Each row is a point. A path goes straight from each point to the next, and from the last back to the first. The post is the endless flat space through its rows: a point in 2 columns, a line in 3, a plane in 4, and so on, so that a path can go around it. Count how often the path circles the post. Going back the other way cancels.

Post:
[[ 17  -5 -33]
 [-11  -1  37]]
Path (23 x 3):
[[  5 -37  16]
 [-23 -22 -14]
 [-27  21 -26]
 [-42  -1 -36]
 [ -8 -12 -25]
 [-51  25   9]
 [ -6  15  25]
 [ 60  10   4]
 [ 15 -35  30]
 [-41 -19  41]
 [-19 -29  54]
 [-15 -18  -8]
 [-35  12  39]
 [ 13  41   4]
 [ 10   4  49]
 [ 27 -24 -16]
 [-14 -42 -11]
 [-25  10  -4]
 [  2  40  -5]
 [ 10   4  31]
 [ 38  16 -13]
 [ 22  36  37]
 [ 51  -7  18]]
Times around: 3

Post (10 x 11):
[[  2  -1  10  10  -1  12  -9   1   1  -6 -13]
 [  3 -13   8  29  11 -24  -4   7 -60  -1   1]
 [  9   2   0 -23  -3  11  -2 -41  -8 -22  29]
 [  0   6 -12   8  14  -8 -23  13  20  13  12]
 [  3   9   5  16  -4  -6  16  -1  16  11   4]
 [  0   0   6 -21  22   3   8  15   9  11  22]
 [ -2  -4 -13   7  -4  14  43  26  14  13  18]
 [ 10   5  -7  -2   4 -10  -2   8  -6   5 -10]
 [ -2  -3   2  13  10   0 -12  10 -23  28 -11]
 [ -4  13   1  -9  -6  -8 -16  13   8  10  17]]
Path, 16 rows:
[[ -5  -1   4   6   3   0   1   3 -16   8  -3]
 [ -3 -12  -3 -18  15 -24   2  21  12 -17  12]
 [ -2  -3 -13 -10 -15  20   1  20  -6  29  -2]
 [ 22 -12  -2  30   9   4  25   4  -2  20  21]
 [  6  16  10   9  -8   5   8  -1 -15  10   6]
 [  5  14 -14  20   9 -10  13  12  -6   3   7]
 [  9  10  -9  19   7   2 -30   9  -9  16   6]
 [  6 -12   8  29   7   4  -1   6   4  11  14]
 [  5  -6 -11 -15  -3 -13  -4   7  -2   1   8]
 [  3  10 -10  -5  12 -20  -9 -10   2  26  -2]
 [ -1  35   4  -1   0 -28  14 -10  -9   1  10]
 [  6  13  -6  -3  25  -3  -6  18 -11  12  21]
 [ -3   3  11  16 -20  -6   6  24 -26   2  26]
 [ 14   2   5  -5 -10  -5  -2  -1  -2   9   9]
 [  4  -2  10   9  11  12  -5  18  -5   2  -4]
 [ -4   3 -14   9  21   6  -2  26  -8  -5  16]]
Times around: 0
